Each row is a point. Examples show where two turns around zero, p and q, send a point. Where does a point land after both, in the order given? Backwards means that the second turn is done in reverse. Each puzzle has new turns, and all numbers are rounded.
(in the rows, 128 means zero)

Turn p:
[177 139 104] => [183 132 136]
[135 133 143] => [126 135 144]
[ 87 152 131] => [ 96 154 104]
[113  88 134] => [107  91 129]
Turn q:
[170 143 161] => [171 163 130]
[ 91  87 114] => [101  84 153]
[108 142 125] => [105 136 125]
[143 140 112] => [135 129 104]
Where do these land?
q, then p backwards: [ 75 147 161] => [108 148 187]
q, then p: [172 134 129] => [172 131 135]
q, then p backwards: [128 125 102] => [114 111 113]
q, then p: [137 106 121] => [133 107 141]

Turn p:
[109 129 157 117] => [115 131 140  96]
[111 177  86 110] => [141 185  91 134]
[ 98 117 118 160] => [ 87 133 128 148]
[147 105 123 120] => [139 100 120 131]
[175 112 156 133] => [158  92 160 130]
Turn q:
[ 93 177 121  84] => [ 70 140 127  82]
[134 117 167 126] => [128 123 164 146]
[109 120 121 118] => [112 113 118 128]
[141 121 106 173] => [161 145  98 149]
[163 104 125 140] => [170 118 132 135]
Where do these land?
p, then q backwards: [123 148 121 130] => [131 143 130 144]
q, then p: [100 127 138  72] => [ 88 111 111  85]
q, then p: [127 122 109 163] => [140 138 122 165]
q, then p: [135 137  88 129] => [151 131  94 135]
q, then p: [155 106 184 145] => [130 114 194 132]

Turn p:
[147 141 119 145] => [156 128 123 139]
[104 111 112 108] => [ 97 117 110 119]
[107 156 132 167] => [131 134 138 179]
[108 142 128  78] => [ 94 162 107 108]
[175  91 149 142] => [164 101 162  95]
Turn q:
[131 110 110 172] => [161 123 122 166]
[ 94 120 153  95] => [ 77 116 141 125]
[136 172 171 103] => [102 170 154  90]
[120 127  95 146] => [142 125  98 147]
[179 123 113 124] => [171 118 130  98]
[107 117 125 129] => [114 118 123 144]
Where do these land?
q, then p: [147 159  77 121] => [147 130  71 110]
p, then q: [ 81 172 156 129] => [114 187 121 163]
q, then p: [134  84 126 136] => [137  96 155 114]
q, then p: [130 113 145 114] => [111 127 146 118]
q, then p: [148 112 136 141] => [145 128 149 114]

Turn p:
[112 147 145  87  74  83] => [120 144 141  83  93  67]
[128 146 127 161 131 165] => [123 149 142 147 127 170]
[125 127 138 143 128  92] => [148 133 139 141 131  98]
[ 91  98 130 115 146 155] => [ 85  95 136 136 146 136]
[133 159 114 111 114  79] => [144 162 111 107 125  84]
[138 108 107 155 109 163] => [119 122 116 158  98 163]
[146  98 147 132 166 175] => [133  84 135 133 150 180]
[151 141 116 120 156 110] => [153 136 104 119 154 125]
Turn q:
[124  78 119 112 140 104] => [109  99 138 130 153  88]
[ 72 163 140 191 165 151] => [ 88 154 139 183 122 198]
[ 95 145 130 113 109 113] => [103 144 146 109 103 124]
[158 124 123 142 105 114] => [159 119 125 138 109 109]
[130 120 133 128 157 112] => [123 137 134 143 154 116]
[130 141 138 132  67 149] => [152 112 135 101  78 148]
[131 142 104 116 114 144] => [126 129 100 110 112 131]
[161 117 173 118 115 137] => [175 117 153 109 144 134]
[150 123  92 101 181 128] => [117 141  82 130 176 104]
Where do these land?
p, then q: [133 123 134 103 152  79] => [130 143 125 140 156  78]
q, then p: [134 148 113 206 170 120] => [142 172 143 196 121 167]
p, then q backwards: [150 123 119 122 125 138] => [135 135 120 131 118 149]
q, then p: [144 135 152 100 136 146] => [134 120 114  97 150 145]
p, then q: [149 142 111 125 108 126] => [135 135 107 113 105 123]
q, then p: [ 46 118 113 107 126 147] => [ 49 113 159 125 135 110]
p, then q backwards: [119 142 130 160 108 123] => [123 150 138 148 127 102]
p, then q: [148  92 152 102  99 145] => [132  79 142  94 123 111]

Turn p:
[107  91 122 111 113 114 100 137] => [109  93 131 140 114  90 126 133]
[108 174 100 109 154 120 131  77] => [ 91 140  86 111 166 150 119  90]
[ 82 151 132 177 171 162 149 129] => [ 97 178 142 164 163 160 162 141]
[173 124 150 117 120 129 100 136] => [156 113 159 113 116 125  94 121]
[144 137 140 149 151 120 163 156] => [168 154 131 131 151 133 145 148]
[121 160  85 139 112 151 152  75] => [100 143  79 125 113 184 131 108]
[109 123  80 132 108 110  94 117] => [ 97 108  91 156 115 116  98 128]
[141 100 170 132 115 108 128 136] => [159 124 155 130 109  97 141 115]
[140 137 143 102  95 128 125 150] => [135 130 136  93 103 110 114 143]
[157  82 159 113 139 139 137 167] => [168  96 173 118 128 116 148 154]
Turn q:
[114 106 142 148 115  81 159 139] => [113 101 131 154 116  77 141 117]
[108 100 148  99 111  43 115 120] => [108 124 111  95 109  44 122  97]
[129 106 126 161 120 110 106 143] => [126 118 122 155 123 114  94 107]
[119 176 120 149 114 147 121  90] => [132 183 117 149 135 152 153 120]
[140 143 113 153 157 153 137 122] => [155 130 140 149 155 154 134 135]
[165 114 163 124 137 148 120 139] => [139 120 172 116 106 143 106 131]
[111 146 153 136 157 155 115 149] => [107 141 161 132 158 144 111 145]
[146 112  76  80 131 105 151 124] => [162  94  83  90 125 114 147 145]
[112 101 113  78 118 158 131 105] => [112 110 106  78 124 161 149 116]
[136 176 125 152 120 179 124 149] => [125 159 136 162 130 176 121 166]
Where do these land?
q, then p: [100 143 166 150 160 121 115 156] => [117 158 160 147 163  95 128 112]
p, then q backwards: [107 147  93  97 156 130 137 114] => [ 79 121  99 107 139 141 121 133]
p, then q: [166  96 130 160 146  98 147 120] => [186 116 146 152 108 139 129 114]
q, then p: [150 123  84 138 131 148  91 149] => [119 100 144 148 127 157  82 146]
q, then p backwards: [166 147 138 104 150  90 167 117] => [137 100 168 115 119 109 159 173]
q, then p: [ 92 129 155  82  84 116  83 125] => [ 60 135  91  96 124  96 116 123]
p, then q: [153 117 132 157 167 140 136 124] => [151 124 170 144 133 155 126 125]
p, then q: [125 169  94 115 121 111 121 106] => [133 145  84 111 159 144 119 123]
p, then q: [102 117 167 121  82 151 125 112] => [ 85 144 121 126  92 112 166 123]
q, then p backwards: [158  97 153 157 106 153 153 142] => [146  82 132 150 109 161 103 114]
q, then p: [ 88 124  95 126 104 153 133 143] => [ 92 117 111 154 135 146 147 161]

Turn p:
[125 136 152 135 134 119 133 131] => [131 136 146 140 133 121 123 142]
[148 130 125 137 135 120 114 126] => [136 135 115 120 124 120 110 136]
[116 124 122 141  84 116 148 119] => [130 133 121 156 107 111 160 111]
[138 128 119 130 101 122 124 140] => [130 123 116 126 102 120 141 133]
[125 101 130 118 134 118 149 127] => [134 120 140 119 145 109 142 113]
[137 130 142 129 139 179  36 125] => [ 88  89 108 124 106 159  50 145]
[138 134 128 129 134 142 151 119] => [150 134 137 130 131 142 128 115]
[117 129 121 141 139 134 142 149] => [140 119 124 134 146 138 143 143]
[123 137 127  92 136 118 138 129] => [115 143 149 104 132 134 142 124]
[112 131 114 128 143 112 145 116] => [126 149 124 129 153 127 142 119]
Turn q:
[133 138 108 106 111 147 167 130] => [121 130  90 126 102 129 149 151]
[129 142 141 155 140 117 123 127] => [138 134 139 145 153 114 125 124]
[ 97 129 134 142 142 119 103 141] => [109 138 162 143 139 131 112 123]
[115 120 132 138 128 109 113 101] => [130 132 153 120 127 109 131 104]
[136 101 107 143 115 146 126 117] => [128  99 120 137 108 133 136 103]
[120 125 157 130 140  95 127 153] => [129 128 162 120 158 128 124 154]
[155 143 109 106 110 133 131 132] => [130 122  91 113 115 122 113 139]
[147 137 131  98 101 166 148 127] => [150 135  90 122  93 147 131 146]
[120 117 133 134 165 121 115 123] => [117 136 145 125 156 140 133 107]
Where do these land?
p, then q backwards: [123 117 127 140 185 120 137 135] => [158 143 151 133 159 100 124 146]
p, then q: [135 137 145 138 128 124 138 105] => [148 135 129 136 139 112 114 120]
p, then q: [107 131 141 136 116 145 135 129] => [140 119 139 152 128 132 142 122]
p, then q: [140 110 142 133 115 128 146 127] => [150 113 134 115 136 116 136 126]
q, then p: [142 151 115 135 117 126 138 135] => [129 131 101 119 133 117 139 140]
q, then p backwards: [101 133 138  92 129 115 134 125] => [135 155 131  98 130 105 123 137]
q, then p: [135 117 118 144 109 119 100 124] => [113 122 124 130 122  98 108 115]
q, then p backwards: [127 134 157 106 127 135 128 137] => [145 157 129 126 143 130 133 138]
q, then p: [138 122  31 123 128 146 106 129] => [ 68 120  75 149 147 121 152  77]
q, then p: [137 121 154 129 131 132 110 119] => [137 130 138 119 116 132 100 123]
q, then p backwards: [124 136 139 131 123 118 136 141] => [127 133 141 135 135 119 128 142]

Turn p:
[117 131 160 112  96  96 130 146 147] => [ 77 123 111 137 108 125 144 138 150]
[119  92 116 116  91 125 146 175 133] => [116  71 130 122  87 127 124 135 149]
[167 105 101 128 151 165 107 121 171] => [160 122 153 144 161 142  82 110 165]
[154 102 146 121  93 168 143 105 118] => [135 130 173 145 113 130 109 177 132]
[113 100 124 126 167 128 114  92 101] => [154 147 145 122 141  76 125 113 109]
[ 93  91  97 146 151 139 142 128 139] => [138  97 161  95 137 111 125  93 122]
[150 161 160 135 151 101 155 104 139] => [121 162 128 150 155 142 179 130 133]
[164 167 159 157 109 157 111 168  88] => [132 125 100 179 111 173 113 154  76]
[121 156 103 159 125 100  87 138 125] => [126 152  92 118 109 148 115  84 114]
[ 95 166 156  95 129 119 132 115 159] => [ 79 144 107 107 165 123 143 147 140]
[114 139  86 112 146 110 141 117  88] => [170 134 106  88 121 109 150 127 117]
Turn q:
[137 175 102 168 104 120 153 101 156] => [ 82 113 146 173 168 136 131 100 141]
[113 171  98 175  92  96 107 116 132] => [ 83 142 128 183 166 101 104 125 120]
[ 96  94 164 129 169 139 141 161 116] => [135 128 113  85 107 127 169 177 122]
[172  85 108  93 109 147  86 142 175] => [210 103 103 150 132 153  96 118 128]
[134 142 124 158 148 130 138 106  98] => [ 93 141 153 123 128 142 134 125 101]
[100 104 158 136 139 100 163 116  90] => [ 88 137 103  81 109 112 154 123 112]
[120 126 171 115 150 109 115 127 129] => [127 101 130 101 106 101 122 147 120]
[166 121 133 103 100 172 113 163 134] => [178 130 126 161  89 155 123 129 151]
[123 156 110 134 143  99 155 133 109] => [108 146 152 126 142 101 155 110 121]
[100 116 137  92 141 140 142 109 117] => [128 137 127  77 123 132 122 128 151]
[147 119 104 105 114 158  95 133 153] => [175 127 128 148 137 151  97 129 141]
Where do these land?
p, then q backwards: [ 98 156 100  99 162 135  70 107 127] => [ 86  91  91 100 112  90 104 101 119]
p, then q: [ 83 120 160 152 144 128 135 139 108] => [ 96 160 111  90 115 111 135 121 113]
q, then p: [148 139 160  72 154  90 121 162 152] => [128 140 137 171  85 110 158 130 187]
q, then p: [111 133 119 153 118  85 126 125 137] => [138 132 119 109 125 107 151  92 115]
q, then p: [110 126  76 119  95 152 134  94 121] => [131 158 119 111 187 143  99 118 119]
p, then q: [161 114 111 139 128 132 178 132 162] => [135  80 117 121 111 170 150 135 143]
p, then q: [149 104 127 122 139 117 104  97 158] => [112  82 146 139 145 114 111 138 126]
q, then p: [116 142 140 132 141 143 157 145  60] => [ 88 127 108 101 124 154 155 176 117]
q, then p: [136 130 144 165  98 156 124  99 138] => [117 110 151 107 128 129  85 113  99]
p, then q: [167 117 143 127 101 142 131 179 119] => [132 138  83 165 130 163 137 149 112]

Turn p:
[117  99 147 122  96 151 126 124 105  95 129] => [112  80 135 115 103 142 108 141 119 113 129]
[145 148 113 158 141 135 142 123  96 100 139] => [133 143 141 148 105 133 128 104  96  94 128]
[ 94 174 125 118 115 113 161 165 138 157 108] => [ 88 171 113 111 116 124 179 143 148 141 118]
[156  92 103 153 152 138 168 117 115 103  89] => [168  95 142 157 120 133 164 118 100 106  89]
[133 100 133 161 104 160 122 140 117 152  95] => [139 105 139 138 104 167 139 146 110 170 121]
[ 96 131 169 152 108  88 129  99 133 161 162] => [ 93 131 143 134 123  69 115 136 123 171 165]
[ 95 132  92 130 117 128 142 132 157 113 167] => [125 128  86 143 109 110 139 129 153 104 164]
[137 101  93 106 109 112 101  99 111 131 149] => [163 113  97 101 136 110 101 136 101 123 149]
[126 177 166 111 164 116  84 131 175 135  82] => [ 99 163 124 130 174 138 105  97 172 166  77]
[146 120 156 127 171 115  96 154 120 111 125] => [122 140 152 151 171 145  96 141 126 114 107]
[147 167 141  81  98 123 120 159 177 149 137] => [130 170 126  83 126 129 118 142 198 141 127]
[145  97  97 119 161 156 144  95  93 128 154] => [166  99 137 125 149 135 143 103  90  95 162]
Turn q:
[130 137 113 114 107 151 175 120 148 163 133] => [121 135 122 118 128 123 173 119 148 174 153]
[176 144  97 131 135 157  96 168 192 112 124] => [124 169 100 130 182 134 116 185 173 135 106]
[115 119  86 155 116  82  77 143 169 114 150] => [103 130  97 132 135  69  66 147 150 119 109]
[111 133 150 152 101 143 106 113 116 144 146] => [124 144 159 154 101 120 112 123 134 125 156]
[ 97 127 136 110 111 159 114 128 153 130  76] => [114 164 152 123 112 148 132 112 147 153  82]
[131  97 136 129 146 131 143 130 166 135 160] => [111  88 142 123 151 120 132 146 158 138 136]
[129 111 163 134 119 104 128  83 145 162 121] => [149 103 165 136 128 117 104 102 128 170 136]
[156 155 146  88 146 150 136 165 146 139 145] => [133 144 138  84 154 152 150 173 132 134 145]
[123 118 114 104 145 102  84 110 104 109 140] => [110 113 108 119 121 145  76 124  99 112 127]
[130 112 121 149 136 116 148  95  90 123 157] => [127  89 115 154 122 124 131 104 109 111 162]
[128 104 115 157  81  81 162 124 100  76 114] => [170 105  87 135 101  97 130  75 148  86 115]
[110 157 160 112 172 171 172 128  95  93  74] => [132 146 158 120 146 181 194  95  91  96  94]
[119 106 132 126 126 122 135 147  71 146 109] => [145 111 124 135  77 137 146 135  96 121 117]
[137 171 123 133 149 123 117 137  98 147 141] => [130 150 125 129 135 122 131 150  80 120 154]
Where do these land?
p, then q: [101 148 110 164 170 165 117 136 116 184 113] => [100 131 143 169 134 127 185 123 100 142 178]
q, then p: [152 120 128 118 127 148 137 142  97 126 151] => [142 122 132 132 104 146 133 139 140  98 151]
q, then p: [156 133 143 140 111 114 132  90 120 116 128] => [162 128 143 138 133 121 100 102 119 130 143]
p, then q: [144 137 171 113  97 132 104 146 140 101 126] => [119 159 156 113 116 139  95 142 152 138  97]
q, then p: [134 152 162 108  88  87 139 136 131 107 175] => [147 132 128  94 149  96  77 130 162  90 140]
q, then p: [143 154 119  78 105 127 109 125 138 141 129] => [131 157 111  86 142 149 125 116 142 133 154]
p, then q: [ 87 144  70 152 155 164  92 129 108 132 117] => [ 82 141  88 185 123 141 159 114 112 124 159]
p, then q backwards: [114 116  94 151 194 121  88 141 115 154 112] => [179 160  97 148 173 150 125  95 121 127 101]
q, then p: [102  70 135 133 106 113 144 116 134 140 109] => [148  89 127 122 115 105 129 147 133 178 114]
p, then q: [144 145  82 157 135 144 118 155 145 143 126] => [137 166 107 157 152 124 154 134 137 135 158]
p, then q: [147 111 175 103 117 123 174  96 168  86 167] => [151  84 155  94 148 111  70 109 176 122 105]
q, then p backwards: [113 104 148 119 131  99 181 124 124 106  84] => [151 124 115 110 134 150 163  83 132 114  79]
